Every row gives one point. Each copy is the shape, with its points in the same order, stretched, turned, moved and blurred by noise. Say if it was mirrored as well.

Shape (8 x 3):
[[14, 34, 51],
[9, -41, -38],
[34, -30, -21],
[-13, 31, -36],
[40, 33, 68],
[6, -40, -27],
[-1, 49, -66],
[28, -20, -49]]
Copy 1 (8 x 3):
[[50, 13, 11],
[-47, 49, 27],
[-20, 53, 33],
[-27, 12, -62],
[84, 26, 26],
[-43, 35, 37],
[-37, 29, -106],
[-36, 64, 3]]
Copy 1 is: mirrored
Copy 2 (8 x 3):
[[32, 86, -28],
[-22, -57, 35],
[8, -16, 36],
[-6, -16, -49],
[62, 123, -15],
[-28, -40, 28],
[1, -41, -76],
[8, -45, 20]]
Copy 2 is: only turned

Shape (6 x 3):
[[-59, 11, 2],
[-73, 61, 3],
[29, 46, 13],
[89, -34, 44],
[-37, 15, -41],
[-9, 18, 24]]
Copy 1 (6 x 3):
[[54, 0, 41],
[96, -23, 8],
[12, -45, -40],
[-80, -43, -5],
[29, 44, -3],
[16, -32, 8]]
Copy 1 is: only turned
Copy 2 (6 x 3):
[[-69, 11, 40],
[-111, -45, 73],
[-26, -59, 1],
[38, 20, -97],
[-7, -4, 53],
[-54, -12, 0]]
Copy 2 is: only turned
Copy 3 (6 x 3):
[[38, 43, -10],
[18, 88, -11],
[-42, 10, 2],
[-40, -68, 30],
[27, 29, -39],
[-7, 22, 10]]
Copy 3 is: mirrored
Copy 4 (6 x 3):
[[-45, 19, 41],
[-53, 18, 83],
[11, -51, 50],
[19, -79, -31],
[8, 11, 43],
[-28, -19, 31]]
Copy 4 is: only turned

Shape (9 x 4):
[[-47, 23, 42, -24],
[-39, 0, 27, -61],
[25, 25, -3, 1],
[57, -29, 16, 22],
[61, -22, 25, 38],
[-5, 28, 33, -48],
[14, -31, -9, 62],
[4, 17, -31, 12],
[-62, -21, 2, -37]]
Copy 1 (9 x 4):
[[-37, -45, -107, 11],
[-75, -2, -92, 11],
[18, -3, -5, -15],
[34, -56, 57, -57],
[53, -71, 56, -65],
[-26, 0, -82, -12],
[34, -65, 72, -6],
[11, 8, 27, 34],
[-92, -5, -45, 41]]
Copy 1 is: mirrored
Copy 2 (9 x 4):
[[36, -49, -47, 37],
[9, -40, -50, 56],
[-25, -26, 14, -12],
[-32, 22, -16, -53],
[-16, 10, -18, -66],
[-20, -46, -38, 26],
[35, 25, -1, -51],
[1, -12, 27, -1],
[41, -11, -37, 62]]
Copy 2 is: only turned
Copy 3 (9 x 4):
[[-84, -17, -73, 19],
[-35, -54, -92, 55],
[-18, -40, 30, -20],
[60, 1, 23, -71],
[51, 15, 36, -101],
[-46, -75, -39, 9],
[18, 81, 23, -53],
[-24, -5, 38, 9],
[-30, 6, -96, 76]]
Copy 3 is: mirrored
